Every row gives one point. Two turns around zero, p and q, are shown by what they do to some points. Write where each new point lands after one turn and then the other. Backwards means that the second turn is done in reverse. Each puzzle has new turns, and all numbers are rounded.
(in the rows, 128 means zero)

Turn p:
[108 134 168] => [122 151 167]
[147 147  92] => [130 130  83]
[105 140 126] => [104 138 130]
[152  91 125] => [155  93 131]
Turn q:
[126 108 147] => [123 105 143]
[108 139 100] => [113 144  99]
[123 180 133] => [121 178 141]
[161 134 135] => [159 132 141]
[122  79 125] => [124  80 116]
Where do these land?
q, then p: [128 144 138] => [128 146 133]
p, then q: [139 152 157] => [141 160 147]
p, then q: [161 126 125] => [160 127 119]
q, then p: [130 111  79] => [123  99  86]
p, then q: [ 83 107 141] => [ 89 109 155]

Turn p:
[187 176 104 169 103 137] => [211 160 110 145 126 145]
[116 111 153 143 128 108] => [117 107 138 150 114 109]
[104 122 137  90 130 135] => [ 93 134 142 101 128 124]
[120 101 155 106 130 147] => [103 114 165 116 127 137]
[169 140 103 134 128 110] => [173 124 109 121 144 120]
[116 109 141 105 164 158] => [ 91 124 153 122 160 146]
[109 130  90 135 148 148] => [110 136  94 130 146 156]
[139 121 124 157  83 102] => [161 109 114 137  84 120]
[ 92 142 146 113 137 108] => [ 93 143 129 130 122  96]
Turn q:
[103  98  96 108 136 146] => [ 93  96 105 119 139 147]
[175 143 132 144 148  93] => [158 160 133 137 162  94]
[155 164 146 166 161 110] => [147 174 153 166 148 110]
[164 145 148 156 141 104] => [160 155 146 149 143 100]
[116 102 132 147  92 152] => [129  91 120 139  90 122]
[ 97 139  91 101 110 137] => [ 89 132 101 100 110 143]
[118 122 153 136 125 100] => [132 123 163 119 126 111]
[132 128 125  95 120 144] => [135 125 110 107 126 152]
[ 92 110 128  99 120 166] => [108  96 121 115 109 173]
Where do these land?
q, then p: [ 94 174 135 138 188 124] => [ 98 185 148 178 128 130]
p, then q: [153 145 114 159 141 128] => [138 142 109 161 146 115]
q, then p: [119 126 164 139 163 136] => [128 129 163 165 134 139]
q, then p: [144 145 129 139  99 112] => [154 134 119 114 116 102]
q, then p: [142  86 124 102 109 108] => [122  90 130  92 151 117]
q, then p: [120 127 117  87 105 160] => [123 132 122  87 123 168]
p, then q: [123  93 115 132  92 127] => [135  91 103 111 109 129]

Turn p:
[134 127 103 101 155 134 145 138 107] => [152 126 125 106 146 150 146 152 112]
[139 120  92 144 106 158 105 106 120] => [107 111  85 124 110 158 118 128 144]
[ 89 133 147 117 118 110 116  78 138] => [ 92 113 135 111 146 102 102  93 107]
[128 103 125 161 117 142 134  97 149] => [109 108 116 141 129 137 135  91 158]
[133 108 150  83 134  98 106 105 140] => [148 130 125  96 157  91  94 113 130]
[140 132 131 142 130 127 165 172  96] => [161 127 140 154 105 133 166 151 112]
[164 152 102 166 158 156 144 120 117] => [134 151 106 155 129 189 150 120 123]
[120 136 176 145  72 163 127 129 160] => [103 128 162 131  66 117 112  94 157]
[157 148 105 129 136 101 143 178 102] => [158 158 112 145 120 123 161 174 109]
[ 97 108 155 108 143 112  83 113 132] => [122 109 143 122 160 102  74 129 128]
[106 142 122 113 139 107 139 171 146] => [122 148 158 123 140 107 149 165 127]
Turn q:
[124 177 122 109 114 134 158 162 121] => [141 169 114 123 104 132 163 154 105]
[141 115  84 147  90  94 127  94 104] => [118 101  99 163 100  80 119  99 121]
[155 116 115 167  85 105 120 136 114] => [126 133 137 166  87  93 111 110 144]
[ 97  95 150 137 141 156 124 103 171] => [102  85 147 115 146 172 133 126 155]
[114 168 138  85 133 111 148 159 137] => [143 159 116  81 120 124 158 157 115]
[122 125 143  94 141 168  98 124 153] => [128 124 126  96 138 183 104 129 123]
[157 106 116 133  89  95 155 131  74] => [159 120 142 159  96  71 134 103 102]
[154 120  98 131 133 104 143 150 123] => [164 131 113 145 123  99 128 137 142]
[116 136 165 128 163 132 103 115 147] => [104 138 142  97 166 146 117 125 142]
[134 133 145 141 164 160 128 103 140] => [118 132 131 135 171 163 133 112 137]
[ 93 118 132 137 156 151 106 129 124] => [105 115 141 130 157 148 110 155 121]
Where do these land?
p, then q: [110 129 121 148 118 141 133 147 141] => [116 121 148 126 115 137 147 142 140]
p, then q: [102 118 132 175 142  70  88 109  72] => [110 111 141 188 161  71  83 156 137]
q, then p: [145 140 135 113 143 174 162 142 121] => [154 141 132 137 104 177 143 115 118]
q, then p: [181 108 126 140 133 141 168 110 132] => [135 141 104 144 136 152 145  71 144]
p, then q: [117 148 160 119 133 125  96 132 158] => [ 91 154 133  94 134 125 109 129 132]
q, then p: [163  84 101 119 146 129 144 123  84] => [168 129  80 171 145 133 118 111 136]
q, then p: [150 116 114 109 102 161 169 119 107] => [152 107  94 143  97 151 147  97 123]
q, then p: [ 93 111 134 130 131 114 104 144 154] => [128 123 157 112 131 104 114 153 155]
p, then q: [117 157 126 120 129  93 125 148 147] => [117 158 129 111 134  99 145 150 122]
q, then p: [132 120  84 120 144 162 158  94 116] => [141  97  97 152 141 172 157 128 138]
q, then p: [ 99 151 174 114 108 102 103 128 157] => [111 126 164  71 123  99 115 135 110]
q, then p backwards: [128 153 131 129 109 126  84 139 146] => [138 156 123 120 107 147  93 124 146]

Turn p:
[117 156 165 163 152 144 154 104  96 134 138 122 115 115] => [159 149 153 169 110 132 102  96 105 149 110 129 133 130]
[148 170 122  93 143 121 110  95 116  88 153 174  93 128] => [138 118 113 133 150  95  90  86 148 143 170 167  88 131]
[113 107 117 142  96 148 113 178 160 108 110  97 131 132] => [103 121 153 124 116 120 161 179 116  81 133 113 125 125]
[138 130 132  63 167  99 135 116 151  89 175 147 117 104] => [106  96 136  90 161 101 129  61 125 159 169 140 114 132]
[147 140 160 149 110 123 125  98 125 183 165 122 112 135] => [161 152 121 152  87 141 148  99 166 148 133 131 154 122]
[150 114  95 152 106 134 143 127 145 122  87  85 140  98] => [132 139 128 125 143 158 146 149 113  92 118  79 106  91]
[ 96 169 128 134 130  97 119 115 116 166 139 134 132 127] => [117 158  90 162 122 115 124 116 125 155 131 130 157 134]
[122  95  87 158  88 145 156 165 142 101 125 107 156 137] => [120 112 131 123 132 150 182 168  92  82 102 134 108 122]
[135 162 150 126 156 125 135 131 144 155 119 145 113 152] => [142 152 126 130 120 109 118 120 146 152 131 112 126 174]
[151 118 113 114 105 145 145 154 119 123 116 109 173 135] => [150 135 128  90 147 140 153 165 105 115 120 135 131 115]
[149 141 152 122 158  98 114 141  89 112 132 177  98  85] => [132 100 141 147 145  88  94 118 145 194 128 133 105 103]
[115 128 161 118 135  94 127 110  98 127 116 124 101 159] => [142 108 104 124  90 102  89 112 126 136 120 122 146 134]
[139  87  95 156 118 130 147 123 161 128 120 144 156 129] => [112 119 122 119 150 164 163 133 143 104  87 122 109 132]
[110 130 123  93 166 136 112 125  94 154 139 138  82 137] => [122 108 122 136 109 143  82 128 130 170 170 137 139 152]
[122 103 116 135 137 143  85 134 145 119 123 105 169 150] => [118 117 139 121 157 137 133 152 139  81 127 128 170 138]
[ 97  98 133 131  81 166 130 133 148 139  91 117 160 126] => [ 96 163 143 102 106 153 136 167 124  88  98 133 137 113]
Turn q:
[ 92 156  89 105 154 127 128  94  93 123 123 126 140 134] => [127 153 120 101 133 104 115 102 116 129 124 102 188 137]
[142  88 114 112 116 101 143 164 152  78 115 155 124 160] => [139 131  97 126 105 123 144 163 175  89  81 142 109 132]
[ 97 102 167 143 117 138 145 170 157 129 139 110 151 101] => [123 117 141 152 109 144 161 165 124 152 124 101 103  81]
[140 107 153 134 147  93 126 139 118 105 160 146 131 153] => [146  89 146 138 134 118 138 153 160 105 112 144 147 129]
[141 164 116 126 171 155  99 110 114 134  98 100 124 103] => [137 154 132 120 181 117  95 107  87 125 144 103 123 133]
[136  81 139 153 111  73 120 145 132 109 123 148 134 124] => [149  80 125 137  90 127 121 145 137 100  94 145 112 110]
[100 120 161 164 123 133 117 144 189 149 126 143 122 144] => [ 84 125 146 193 112 145 122 139 142 131 119 128 107 108]
[128 180 105 133 133 149 126 120 101 146 109 122 132 102] => [118 155 117 104 152 129 106 113  83 143 151 134 144 120]
[139 181  77 126 121 129 117  89 118 124 148  86 119 115] => [164 155  97 117 146 128  97  82 127 149 174 129 156 129]
[127 132 176 137  97 109 157 149 131 108 121 144 105 144] => [124 129 137 149 104 129 173 147 129  97 132 171 120 115]
[118  59 149 116 107 106 135 129 130  98 130 145  79 138] => [126  90 122 133  89 100 172 118 162  86 113 126  96 136]
[142 164  94  90 152 162 106 120 105 130 156 128 120 113] => [123 147 125  80 175 112 107 115 144 143 163 115 142 138]
[136 161 133  95 119 139 101 103 123 159 113  97 161 130] => [146 167 163 115 122 140  97 124 106 150 154 113 133 155]
[144 157 106 104 155 135 148  95 134 168 129 131 136  94] => [127 152 147  98 158 130 114  84 116 173 115 136 131 127]
[121  94 170 171  97 173 128 131 156 133 131 164 162 119] => [ 81  95 144 143 112 202 144 148 125 123 123 114 104 114]
[146  84 132 146 130 116 164 134 124 109 127 113 117 171] => [151 104 102 157 124 127 169 141 138 118 100 137 126 161]
[129 146  95 122 127 139 115 141  98 175 129 117 119 130] => [113 130 113 112 133 101 102 131 106 166 152 135 133 151]
Where do these land?
p, then q: [181 111 125 156 134 102 147 110 115 185 103 134 112 119] => [137 155 101 147 144 147 112 111 109 172 135 123  67 150]
p, then q: [167 135 139 111 166 104 118 114 145 145 125 140 169 114] => [148 158 163 140 160 123 107 111 131 159  96 112 129 141]
p, then q backwards: [136 108 152 112 129 161 111 111 133 168 135 163 159 134] => [149 154 116  95 122 122 146 117 148 131 158 164 157 149]
q, then p backwards: [124 152 132 120 129 124 147 113 137 132 140 134  86 141] => [120 151 137 128 121 124 112 116 149 125 167 145 136 124]
p, then q: [143 148 126 154  84 101 144 116 116 134 131 133 126 133] => [137 135  87 115 129 136 119 102 113 131 119 163 115 115]
q, then p: [123 113 136  75 129 113 129  99 121 155 109 133 162 141] => [155 161 114  89  95  97 113 138 138 115 125 126 149 128]
q, then p: [142  99 162 149 136 107 153  93 107 141 139 125 128 134] => [154 113 137 102 110 152 118 120 140 124  75 134 125 128]
p, then q: [ 83 138  95 129 123 120 141 178 127 108 177 111 100 100] => [107  64 114 127 108 110 176 128 108 148 135 137 170 117]
q, then p: [148 121 114 136 112 121 186 153 107 113 140 129  97 147] => [120 118  94 113 145 150 150 132 119 152 104 135  80 155]
p, then q: [116 144 114 132 118 176  99 140 151  81 110  81 124  80] => [148 104 148 134 158 110 164 143 127  95 173 112 148  68]
p, then q: [ 95 118 169 105 128 137  75 137 153 123  77 128 150 138] => [148 166 161 139  93 114 102 173 145 105 126 102 142  90]
q, then p: [145 141 136 154 150 123 159 103  85 175 115 139 142 157] => [149 125 112 116 132 141  93 150 133 145  74 161 159 155]
p, then q: [138 120 127 113 139 142  68 132 145 125 133  95 147 143] => [154 127 147 130 143 150 134 163 168 129 114 102 143 104]
p, then q: [ 88 121  89 145 124 127 157 141 155  99 149 135 118 143] => [104 112  92 136 114 110 171 120 122 100 121 124 162 144]
p, then q backwards: [ 96 137 154 110 125 164  88 167 153  91 122 124 148 124] => [115 163 171  97 148 125 101 149  97 140 119 165 113 146]
q, then p: [123 140  79 147 121 124 127 141 101  74 143 142  79 102] => [ 88  94  99 122 187 148 140  99 114 127 150 135 102 108]

Turn p:
[142 132 116 165 148 123 153 137  99 120 119 105 142 139] => [127 135 142 145 143 124 154 125 106 148 115 100 145 160]
[132 106 123 160 118 127 146  97  89 115 129  90 136 125] => [122 113 118 152 132 108 143 123 106 139 134  73 156 127]
[135  97 116 156 159 154  98 106 164 148 109 121 132  91] => [138 121 104 159 182  87 115 135 150 151 131 142 104 115]
[103  98 138 124 150 133  92 116 149 160 124 156 140 153] => [118  96 101 105 145 132 101 124 154 162 115 161 123 122]
[119 125 139 135 112 124 148 157 150 128 161 129 136 123] => [126 123 148 130 108 144 136 150 156 129 154 124 119 142]
[121 142 103 102 134 103 105 130 118  90 136 155 134 117] => [108 141 112 109 135 136 159 125 123  89 134 161 146 120]
[ 91 152 148 114 136 161 137  97 148 130 115 162 125 155] => [111 135 127 119 119 156 110  79 158 144 102 135 109  97]
[144 118  89  97 132 126 123 106 112 128 130 162 111 143] => [150 120  90 122 129 150 136 100 100 115 133 157 136 119]
[106 162  96 111  95 131 140 150 153 143  85 108  92 121] => [132 183 113 156  99 149 104 160 114 114 101 130  97 117]
[137 106 150 145 154 162 133 115 156 133  92 102 134 138] => [136 115 130 153 157 106  97 111 151 142  96 106 107 142]
[144 109 163 153  99 117 106 133 110 104 151 160 115 115] => [105  77 159 125 114 109 144 132 111 113 154 142 125 110]
[128 159 108 133 133 114 152 106 123 156 114 118 106 128] => [141 170 112 136 106 121 129 114 105 154 122 123 123 127]
[139 159 134  98 101 106 143 155 115 142 145 156 163 122] => [156 140 160 100  94 149 151 146 139 119 129 150 159 120]
[141 114 151 116 103  93 118 128 137 103 156  98 114 157] => [107 107 126 120  93 115 101 129 125  96 154 117 148 161]
[129 157 116 114 147 162 101 156 134 120 147 101 144 123] => [126 162 151 119 175 148 106 141 138 112 143 127 137 134]
[139 112 159 125 129 112 153 159  92 127 136 125 125  99] => [146 111 153  98 117 112 161 151 115 118 132 100 116 136]
Turn q:
[118 168 180 119 107 146 126 110 116 131 139 116 137 137] => [118 157 137 124  96 137 100 156 100 163 112 119 138 134]
[151  99  87  93 156 114 118 148 153 167 110  95  95 135] => [160  86  92 115 149 126 132 119 174 120 149  89  93 145]
[103 165 141 138 128 132 124 124 129 105 102 142 159 123] => [ 90 138 137 115 152 123 122 139  99 140 109 140 154 129]
[107 139 126 116  89 126 149 113 118  87 127 136 139 132] => [ 89 138 145 115 104 122 141 157 108 111 139 146 134 126]
[129 133 154 141 106 154  79  98 148 118 141 138 122 135] => [ 96 139 128 151 106 173  98 114 125 134 104 137 123 143]
[158 104 117 104 157  89 119 175 120 133 126 123 102 121] => [166  97 136 115 148  98 109 122 177 118 139 128 104 117]
[117 119 109 144 158 104 149 113  93 103 125 112 140 128] => [133 113 138 100 124  99 143  96  98 117 146 131 142 108]
[143  92 129 110 147 107 123 137 150 165 124 120  98  85] => [155 111 113 124 140 144 133 120 187 132 128 102 113  92]
[124 141 143 121  88 173 110 116 108 126 135 135 173 124] => [115 137 111 148 106 155 106 165  96 129 123 154 165 135]
[107  92 123 155 136 103 143 143 133 135 124 132 132 154] => [136  95 153 148 135 113 168 112 124 137 129 129 120 128]
[125 113 125 144 149 154 155 128 117 119 109 147 109 145] => [150 136 151 126 152 143 148 121  98 108 131 126 112 131]
[166 127 151 114 117 153 115 124 186 134 166 123 146 122] => [131 153 125 145 106 163 115 130 180 135 120 121 160 167]
[ 94 163 126 129 121 148 126 134 117 118 159 129 132 116] => [104 161 126 146 129 119 109 136 108 143 157 131 139 119]
[158 129 110 147 125 110 130 152 130 147 114 103 102 111] => [146 123 108 137 136  96 126 121 151 104 108  99 113 117]
[119 136 100 144 136 107 154 106 101 132 120 170 134 154] => [133 136 122 111 136 109 170 115  95 131 128 171 108 128]
Where do these land?
p, then q: [109 132 129 134  79 135 120 105 148 143  82 148 125 124] => [101 124 108 155 153 132 134 135 137 103  90 130 128  85]
q, then p: [143 131 124 112 140  56 123 174 121 141 147 146 140 122] => [145 117 105 120  94  92 137 139 155 137 136 189 110 151]
p, then q: [136 117 112 116 140 121 126 129 108  88 131 140  98 117] => [128 138 148 105 118 120 135 118 105 102 161 136 120 116]
p, then q: [133 154 144 110  95 125 116 125 116 153 141 145  63 133] => [119 144 113 140  93 138  84 153 127 117 135 158 100  87]
q, then p backwards: [121  98 133 113 140 145 106 128 121 101 129 154 142 131] => [142 131 123 124 116 147 103 147 132 122 152 155 133 152]
q, then p: [127 140 127 151 133 140 139 122 113 150 145 141 148 116] => [145 145 142 138 131 124 153 124 118 148 125 138 149 118]
q, then p: [140 130 114 117 111 107 114 100 125 137 147 147 147 119] => [138 130 112 146 111 154 141 131 138 130 128 158 127 103]
q, then p: [112 154 128 140 143 147 121 119 154 104 131  94 142 110] => [104 150 118 115 146 129 114 132 150 141 124 104 167 121]
p, then q backwards: [142 149  73 117 145 134 146 225 120 127 100 122 148 124] => [156 133 155 124 108 197 172 138 150 138  91 188 131 159]
p, then q: [141  65 144 116 115 140 152 140 132 154 138  90 146 119] => [158  86 130 149 112 116 116 114 171 101 127 101 135 160]
q, then p: [128 153 136 141 137 133 144 125 135  60 145  78 144 159] => [ 87 116 135  90  96 125 103 122 140 118 120 101 190 128]
p, then q: [ 95 151 134 166 144 137 137 104 114 140 129  52 140 129] => [116 110  91 133 125  87 111 116 113 183 126  76 145 134]
p, then q: [122 141 136 109 141 135 153 107 129 135 124 153 121 132] => [121 148 105 106 115 151 137 136 133 117 119 120 118 126]
q, then p: [131 127 135 168 129 120 116 120 147 116 107 135 111 117] => [109 139 115 137 134 105 130 111 133 128  97 110 113 113]
p, then q: [143 153 143 126 127 124 115 122 111 136 114 134 128 123] => [128 127 127 106 125 125 117 141 128 140 110 143 132 108]
p, then q: [149  76 125 118 131 135 110 115 156 138 117 146 114 153] => [135  97 120 140 133 155 140  92 141  98 128 158 103 132]
p, then q: [106 104 139 123 127 142 140 115 127 154 149 152 120 148] => [141 123  99 144 116 167 136 134 145 121 144 118 117 124]
